Rows are points. Each copy is the shape, with its points in the same order, turned, moved and blurred by noise. Is it also mirrored, or only turned?
In the rows, 128 means zero.

Shape, 7 rows:
[[164 166 188]
 [115  89 122]
 [155 141 105]
 [138  94 121]
 [139 160 107]
 [109  80 192]
 [ 94 146 101]]
Copy 1 (7 x 3):
[[175 176 197]
 [110  94 161]
 [149 134 125]
 [140  95 156]
 [137 155 126]
 [116 104 233]
 [ 91 144 129]]
Copy 1 is: only turned
Copy 2, 7 rows:
[[176 173 185]
 [118  93 136]
 [165 129 111]
 [140  91 135]
 [152 151 106]
 [105 101 205]
 [106 147 103]]
Copy 2 is: only turned

Shape (7 x 3):
[[133 102 171]
 [161  80 135]
 [114 122  44]
 [178 132 170]
 [116 111 146]
 [132  87  79]
 [141 134  97]]
Copy 1:
[[176 121  97]
 [164  73 107]
 [ 64  84 117]
 [194 119 143]
 [144 120  97]
 [102  68 103]
 [108 101 150]]
Copy 1 is: mirrored
Copy 2, 7 rows:
[[135 118 179]
 [145  84 149]
 [ 83 104  65]
 [178 146 160]
 [114 125 163]
 [108  75 102]
 [127 121 101]]
Copy 2 is: only turned

Shape (9 x 4):
[[155 111  17 168]
 [125 135 129  34]
 [100 109 150 148]
 [133 108 130 172]
 [131 156 142 140]
 [153 132 136 123]
 [141 129 150 158]
 [131 106 151 166]
 [105 115 128 170]]
Copy 1:
[[205 127  25 177]
 [137  54 166 132]
 [100 146 101 116]
 [137 162  77 107]
 [147 152 132 127]
 [159 128 122 110]
 [139 163 111 105]
 [121 158  88 100]
 [111 166  85 128]]
Copy 1 is: mirrored
Copy 2:
[[193 158 201 105]
 [107 130  61  41]
 [ 83  94 132 135]
 [117 105 138 152]
 [ 99 144 100 141]
 [132 127  92 124]
 [110 117 108 154]
 [109  93 126 158]
 [ 94 112 147 143]]
Copy 2 is: mirrored
Copy 3:
[[ 91 107  16 180]
 [145 145 103  38]
 [ 84 116 142 120]
 [ 92 105 126 168]
 [119 148 140 138]
 [138 121 118 131]
 [115 123 147 152]
 [ 94  99 139 151]
 [ 71 114 123 145]]
Copy 3 is: only turned
Copy 4 (9 x 4):
[[175  87  14 163]
 [150 133 134  47]
 [142  89 154 150]
 [162  96 124 178]
 [145 139 134 151]
 [177 133 131 131]
 [170 123 140 167]
 [168  97 149 173]
 [141  89 132 174]]
Copy 4 is: only turned

Shape (11 x 6):
[[139  63  71 192 181  78]
 [130 164 166  98  81 164]
 [144 118 133 133 123 160]
 [165 158 164 147  90  91]
 [150  96 137 138  96 155]
 [174 142  94 106 168 140]
 [ 94 133 168 102 168 111]
 [ 99 109 128 101 106 109]
 [ 86 134  89 178 164 110]
 [133 111  79 107 115 128]
 [ 88 116 120 203 136 149]]
Copy 1 (11 x 6):
[[111 101  36 184 196  94]
 [134 161 174 104  72 138]
 [130 128 128 137 120 149]
 [171 145 124 145  77  82]
 [124 101 123 139  98 146]
 [163 158  90 103 162 153]
 [125 156 175 125 172  90]
 [ 92 128 135 103 126  92]
 [ 85 175  87 177 168 103]
 [102 131  87  95 132 130]
 [ 76 148 116 204 132 130]]
Copy 1 is: only turned
Copy 2, 11 rows:
[[178  71  30 150  37  97]
 [136 176 166 120 163 139]
 [162 122 122 142 132 143]
 [162 168 149 148 117  65]
 [143 108 128 149 146 122]
 [195 152  71 104 133 136]
 [159 144 143  86  72 158]
 [116 128 126  89 106 124]
 [133 141  70 156  42 151]
 [122 118  72 107 129 120]
 [129 121 102 190  67 160]]
Copy 2 is: mirrored

Shape:
[[162 160 148 147  71 141 129 128]
 [117 129 145  95  95  78 158 197]
 [158 150 118 173  76 170  78 140]
 [ 81 155 120 131  84 139 149 113]
 [129  89 190 113 128 131 115 109]
 [147 125 145 166 133 158 145 116]
 [ 85  83 136 100 153  95 146 144]
 [179 148 127 161  84  83 124 120]
 [104  91 101 135 120 174  99 154]
 [ 88 109 191 138  75 142 122 119]
 [ 85 134 114 109 151 128 174 156]
 [102 116 112 175 112 160 159 175]
 [171 137 195 175 141 175  89 106]
 [102  63 121 100 152 176 169 147]]
Copy 1:
[[138 124 177 142 105 176 128 192]
 [118 122 168 130  58  67 162 178]
 [185  99 152 169  97 193 107 180]
 [101 144 117 149  93 158 165 155]
 [104 106 184 111 100 126  99 100]
 [135  94 169 141 148 160 137 146]
 [ 94  95 130 111  90  77 146 102]
 [135  99 156 110 108 141 106 231]
 [158  81 118 155  80 152 147 107]
 [ 79 118 178 164  72 159 113 119]
 [116 122 122 133 114  91 191 124]
 [131  66 145 183 105 139 187 149]
 [161 103 201 157 159 177  74 128]
 [136  77 155 112  99 127 191  71]]
Copy 1 is: mirrored
Copy 2:
[[123 158 157 184  90 162  95 150]
 [ 86 165 149  94  78  84 142 151]
 [122 106 123 203  88 155  66 179]
 [ 60 128 144 169  85 163 143 115]
 [132 106 172 142 164 123 136 119]
 [132 125 140 188 128 165 150 163]
 [ 95 108 125 109 128  95 179 123]
 [143 175 120 187  86 120 108 129]
 [ 98  56 118 145  98 136 127 170]
 [ 88 102 204 174 116 125 123 124]
 [ 62 130 116 113 108 141 185 151]
 [ 90 102 140 172  77 136 170 193]
 [150 118 160 204 178 161  96 178]
 [116  64 140  98 110 155 191 159]]
Copy 2 is: only turned

Shape:
[[144 126 107 130 117 116 105 138 184]
 [ 99 141 146 133 104 128  99 120 123]
 [140 120 143 145 116 142 135 123 106]
 [116 120 142 162 119  50 133 139 142]
 [141 117 144 164 113 118 124 162 106]
 [ 96 127 134   7 131 137  67 133 109]
 [112 123 151 159 114 141 100 143 116]
 [113 116 153 159 112 139 125 119 180]
 [139 121  13  95 115 124 124 124 149]
 [156 160 152 119 102 139  87 148 134]
 [147 117 145 164 108 111 130 122 132]
 [153 141 123 149 119 124 126 118 110]
 [155 118 112 155 125 146 126 137 142]
 [135 128 118 125 173 136  78 121 105]
 [146 167 149 156 137 143 137 158 133]]
Copy 1 (15 x 9):
[[172 175 117 139 151  98 102 123 148]
 [130 164 166 138 115 104  97 118  99]
 [154 134 157 146 126 144 129 110  99]
 [172 136 130 148 106  49 149 119 106]
 [174 138 148 157 129 118 140 143  82]
 [109 121 170  46 147 115  28 149 120]
 [142 154 169 165 137 115 114 132  87]
 [145 172 167 168 145  99 133 106 147]
 [140 181  43  85 163 134  99 107 125]
 [180 165 165 141 115 133  76 147 118]
 [180 147 150 158 122 112 137 103 108]
 [168 143 129 150 110 139 115 108 100]
 [166 154 124 159 150 140 124 119 121]
 [134 107 124 154 144 126  62 121  99]
 [157 144 143 176 100 142 121 154 130]]
Copy 1 is: mirrored
Copy 2, 15 rows:
[[128 142 131 121 113 113 139 148 182]
 [101 133 143 153  89 140  95 123 133]
 [155 136 141 159 104 148 127 121 112]
 [ 97 145 146 175 110  80 146 170 121]
 [148 142 132 174 109 138 119 169 112]
 [ 95 117  90  42  92 131  52 107 102]
 [133 127 150 169 110 150  91 148 130]
 [128 113 186 148 110 128 133 137 164]
 [119 132  38 120 129 126 161 104 182]
 [139 172 140 116  80 156  96 151 144]
 [148 143 152 171  98 120 140 141 132]
 [146 165 127 164 103 137 131 118 124]
 [162 139 128 151 125 142 141 132 152]
 [144 159 117 132 150 123  77 106 126]
 [137 173 160 143 129 170 137 152 123]]
Copy 2 is: only turned
Copy 3:
[[ 91 139 123 140 181 114 112 105 149]
 [ 95 162 138 127 111 117  97 115 132]
 [125 127 131 165 120 132 111 129 135]
 [ 85 144 191 151 141  67 144 105 139]
 [118 134 163 186 121 111 112 129 109]
 [107  90 123  25 122 144  55 145 117]
 [110 164 150 161 116 126  84 136 125]
 [ 79 163 149 164 141 142  99 113 176]
 [ 96 102  48 111 181  93 164 148 134]
 [133 149 132 133 147 145  80  97 102]
 [122 145 146 179 126 111 118 104 137]
 [143 140 126 160 117 115 130 111 130]
 [126 138 119 174 151 126 120 130 141]
 [165 142 118 115 132  90  78 152 141]
 [145 187 152 161 153 150 120 119 125]]
Copy 3 is: mirrored
Copy 4, 15 rows:
[[124  90 108 150  84 139 107 144 175]
 [ 97 140 139 118  89 129 128 122 132]
 [144 129 152 136 107 158 122 126 110]
 [128 118 155 184  81  77 113 146 132]
 [140 127 152 147  82 141 106 161  98]
 [ 90  76  95  27 138 102 155 124 124]
 [101 133 155 128  84 153 109 144 113]
 [103 110 165 160  82 159 131 130 166]
 [140  82  19 161 105 145 128 106 136]
 [134 138 130  91  92 146 101 160 154]
 [145 126 157 159  86 137 107 130 132]
 [149 143 128 144 110 145 103 125 125]
 [139 111 125 158 101 173 105 139 134]
 [ 98 111 117 118 145 140  74 128 111]
 [134 151 142 146 120 160 115 180 141]]
Copy 4 is: only turned

Shape:
[[139 135  78 180 120 108 178 109 137 130 178]
 [133 191  66 140  89 135  90 133 176  78 115]
 [150  51 196 134 139  97 189 153 117 131 135]
 [ 82 168  98 104 157 141 162 129 133 108 116]
 [134 200 119  92 128 156  97 124 106  80  90]
 [144 157 122 151 155 148 143 132 153 137 133]
 [ 95  92 178 120 165 131 121  98 142 142 154]
 [120 111  75 161  86 126 138  95 162 173  71]
 [109 148 131 168 137  99 149 114 121 157 114]
 [175  69 162  91 122  73 153 130  84 181 174]
 [128 144 138 161  91 161 177 128 117 185 165]
 [147 144  69  62 141 178  93 104 138  63  74]
 [176 176 148 138 117 107 197  92 157 175 156]
 [122 151 123  49 108 142 123 143 155  94 114]
 [146  80 161 157 109 117 180  90 110 133 153]
 [172  52 142 141 150 115 155 152 121 164 148]]
Copy 1 (16 x 11):
[[116 169 119 144 104 112 137 139  71 138 186]
 [ 95 172  89 155 103  95 106 176 103  62  72]
 [165  78 186 103 105 120 108  89 151 168 157]
 [132 182 152 117 104 139 176 122 124  59 109]
 [104 181 123 104 118 129 116 109 116  66  26]
 [124 173 148 150 146 127 131 135 133 116 125]
 [106 126 137 108 135 130 126  83 191 101 162]
 [144 169  60 158  93  66 177 135 151 148 124]
 [103 173 147 142  96  91 143  92 136 128 139]
 [131  97 145  37 138  80 108  83 118 179 167]
 [107 199 136  94 104 137 141 150 141 185 152]
 [146 138  66 112 152 135 154 125 108  41  31]
 [163 218 148 114 140  92  92 122 114 158 168]
 [146 146 121  71 112 116 115 152 144  58  75]
 [144 125 122 111  98 138 106  87 129 168 177]
 [139  83 152 110 154 108 133 116 132 182 163]]
Copy 1 is: only turned
Copy 2 (16 x 11):
[[125  88  91 162 133 137 137 177 133  71 158]
 [118 144 112 107 165 194 133 123 171  17 103]
 [154 125 113 150 123  88  78 170  50 177 121]
 [111 101  98 132 115 166 174  94 106 100 110]
 [135 134 139 116 185 191 150  43 115  91 113]
 [101 131 114 164 147 135 150 132 139 118 123]
 [102 110 139 126 115  73  98 103 118 149 119]
 [176  84  97 123 151 130 135 159 176  91  44]
 [135  90 107 161 160  94 149 132 108 103 102]
 [205 122 145 120 147  63 119 153  84 163 191]
 [156  97 169 195 136 131 148 165 121 121 130]
 [141 131  95  70 151 219 128  52 160 127 109]
 [171 159 124 221 132 106 156 139 141  92 155]
 [142 163 147  84 108 167 137  84 117 106 107]
 [171 101 119 171 111 105  78 145 104 139 145]
 [149 123 108 123 151 100  95 190  99 186 153]]
Copy 2 is: mirrored
Copy 3:
[[171  66  81 117 157  79 141 124 113 143 156]
 [153 188  76 131 197 109 121 137  81  92 162]
 [118  50 141 172  49 106 124 145 155  95 104]
 [ 74 154  81 135 135 116 156 124 136 135 163]
 [ 79 194 125 137 148 142 164 147  71 107 155]
 [143 118  96 175 154 137 135 141 131 128 162]
 [114 116 138 187  86 105 107  67 125 152 135]
 [178 135  56 118 151 134 117 120 123 145  69]
 [144 122 104 163 115  94 146 151 109 172 123]
 [123  31 166 105  42 129 102 144  94 138 128]
 [181 104 141 116 126 131 153 133 165 154 151]
 [ 54 166  94 132 177 172 153 100  68  74 106]
 [195  84  85 132  92 144 149 129 114 142 190]
 [ 85 181 104 112 111 154 110 122 112  85 157]
 [171  65 154 140  87  92 147 102 133 116 119]
 [127  30 139 164 114 129  98 139 123 121 103]]
Copy 3 is: mirrored
Copy 4:
[[ 82 139  97 171  84 133 117  97  97 108 186]
 [113 211 109  83  69 138 110 102  91  82 100]
 [140  51 143 183 108 170 167 109 170 155 143]
 [104 176  96 108 128 122 186 157 114 129 140]
 [155 212 122 110 141 137 141 151  98 103  81]
 [111 168 103 150 114 138 119 141 158 106 141]
 [119 106 163 116 153 104 147 114 182 122 165]
 [ 86 163  73 141 113 107 113  37 139 158  99]
 [101 157 125 169 114  99 122 125 136 157 143]
 [198  49 116 172 135 122 116  97 136 148 181]
 [ 98 142  98 150 140 163  77 121 136 169 180]
 [143 183  82  93 155 137 180 110 107  54  52]
 [151 179  87 193 111 157 113  94 152 144 208]
 [172 162  95  67 119 155 171 126 132 119 107]
 [120 107 146 188 137 161 134  78 134 142 167]
 [125  51 104 179 119 134 118 105 166 123 143]]
Copy 4 is: only turned

Shape (14 x 11):
[[163 151 110  96  89 116 120 135  68 136 150]
 [140 150  94 146  84 106 124  97 169 160 167]
 [100 145 114 104 136 163  35  90  72 121 108]
 [ 90  97 140  54  67 151 131  82 162  94 132]
 [101  98 225 181 151 159 143 135 136 122  46]
 [190  54 136  50 132  71 130 122 181 134 198]
 [128 143 125 101 102 115 110 179 102 158  98]
 [158 175 104 141 160 155  67 117 134  93 108]
 [123 141  97 130 110  86 113 112  74 109 145]
 [149 148  95  76 145 153 147 122 125 167 138]
 [104 124 130 140 129 110 160 156 165 139 155]
 [113 170 167 155 100 148  93 159  90 145 140]
 [131  94  97 144 121 175 137 136 142 135 114]
 [122  94 169 133 151 127  90 129  71  60 127]]
Copy 1:
[[174 153  99 122  82 117 116 155  70 113 166]
 [172 164  95 172  78 131 157 120 169 140 165]
 [104 181  82 100 108 167  37 103 100 123 132]
 [131 113 122  62  44 168 144  71 149  98 154]
 [103 129 229 127 120 137 118  96 110 156  42]
 [200  72 141  98 101  67 124 100 180 116 228]
 [147 132 122 122  73 112 100 184 102 141 115]
 [143 192 102 123 155 141  83 135 154  87 104]
 [123 160  80 146  98  93 121 126  84 105 158]
 [175 144  86  76 126 126 140 146 130 162 147]
 [117 127 143 139 107 107 177 150 155 149 152]
 [124 185 157 149  89 159  99 169  87 140 141]
 [142  98 111 135 133 164 143 118 137 136 104]
 [ 95 138 165 118 134 122  77  99  78  76 146]]
Copy 1 is: only turned
Copy 2, 14 rows:
[[169 133 116 110  89  90 106 159  73 129 154]
 [137 110 102 144  74  82 137 153 181 140 143]
 [157 116 102 164 114 136  32  73  97 124 137]
 [131  75 128  72  59 128 124  76 141  74  86]
 [115 106 192 203 159 129 190  72  92 128  69]
 [177  48 157  19 144  88 135 171 176 124 146]
 [107 118 140 141 110 104  96 171  79 139 102]
 [177 163 115 183 143 135  84 131 158 101 109]
 [130 128  91 137 120  66  94 127  88  91 168]
 [139 129  79  95 130 153 120 152 118 150 132]
 [ 73 114 148 122 126 105 157 149 156 115 142]
 [122 155 177 182  90 106 101 134  89 144 128]
 [135  92 116 161 107 170 147 138 128  97 129]
 [167 112 176 154 161 101 103  84  70  66 145]]
Copy 2 is: only turned

Shape (15 x 12):
[[100 134 110 168 162 124 183  89 119 166 155 149]
 [140 101 162 120 168  87  98 167 147 154 101  81]
 [161 119 157 152  97 160 104 114 155 174 105 147]
 [162 161 149 178  86 165 190 108  86 156 124 118]
 [143 107 164 130 176 155 191  77 115  98 113 139]
 [ 85 111 159 138 145  65 194 147 194  94 160 123]
 [125  75 124 102  85 125 138 149 142  90 126 121]
 [117  80 101 174 183 150  93 148 177 125 183 118]
 [131 156  76  74 164 143 127 135 178 158 110 109]
 [188  74 122 160 104  94 113 124 129 155 191 128]
 [154 148  62 154 139  86 127  96 110 105 120 108]
 [101 162  70  96 144 107  89  71 137 122 172 105]
 [111  98  94 105 147 127 152 169 101  94 102 140]
 [ 99  68  68  95  81  78 150 156 142  84  91 106]
 [169 178 151 123  87 127 159 114 102 153 103 182]]
Copy 1 (15 x 12):
[[164 113 140 152 186 143 181 130 110 128 147 101]
 [114 182 101 169 112  67  84 141 128 114 151 119]
 [120 163 185 101 117 148 103 142 120  94 123 132]
 [163 143 151 106 127 193 144  81 168 134 116  89]
 [138 147 173 177 110 112 209 107 142 147 105 124]
 [132 184  85 127 198  60 173 140 122 185 116 147]
 [ 84 134 104 125 121 122 129 146 150 165 103 181]
 [ 73 162  89 156 159 124 165 134  69  75 156 163]
 [ 98 130 102 147 125 110 146 217 129  87 108  80]
 [121 140 122 137 177 137 108 109 166  71 151 194]
 [120  70  95 145 154 103 135 100 142  87  88 105]
 [112  56  89 106 136  81 172 168 131  75 152 115]
 [119 113  80 184 106 132 140 153 116 162  90 145]
 [ 66  89  79 147 152  98  97 160 149 194  79 160]
 [202 128 162 102 111 152 124 142 162 119  78 119]]
Copy 1 is: only turned
Copy 2:
[[ 98 154 174 146  99 135 184 116 105 120 133 151]
 [ 87 124  80  80 105 100  96 100 143 131  96  87]
 [115 113 158 139 161 138 128  94 180 119  59 104]
 [109 130 235 104 152 125 135 144 157  95 119 159]
 [103 116 177 138 116  59 158  80 152 152 137 177]
 [107 109  99  68 135  80 207  81  59 110 132 123]
 [141  54 127 102 165 122 136  80 122 153 140 107]
 [134 117  95 191 116 120 106  71  65  90 111 114]
 [ 95 152  74 140 176 156 111 105 147 157 147 150]
 [183 102 149 130 113 130 130 149 100 127  82  89]
 [115  78 117 128 102 152 132 163 132 124 139 184]
 [174 132  77 133 106 193 147 100 127 123 151 181]
 [ 83  71 125 134 133 125 129 100 133 145 190 108]
 [ 99  14 108  78 148 163 142 101  97 174 159 120]
 [116 125 178 114 165 147 188 150 215 114 122 117]]
Copy 2 is: only turned
Copy 3:
[[178 154 187 141 117 143 139 174 172 131 104 166]
 [ 94  90 175 151 147 142 119 135  77 161 180 136]
 [135  85 117 134 147 167 110 109 126 106  95 123]
 [218 140 108 136 137 123  82 133 165 104 140 135]
 [190 104 154 156 149 141 189 109 193 145 167 152]
 [136 105 172 153 146 129 203 228 120  95 190 144]
 [ 99  96 100 135 125 100 172 156 148 125 161  90]
 [ 79 114 200  78 159 175 141 180 164 147 131 109]
 [108 101 205 116  53 136 140 100 130 104 150 123]
 [ 84  88 123 115 173 109  88 179 173 124 121 168]
 [111 117 174 187  95 133  86 156 207 119 165 121]
 [ 62 158 170 141  60 169 135 141 189 103 158 160]
 [122 131 172 158 119  81 164 136 157 153 156  76]
 [ 87  84 125 175  70  80 165 195 144 143 168  71]
 [170 130 121 184 133 100 115  94 144  66 110 142]]
Copy 3 is: only turned
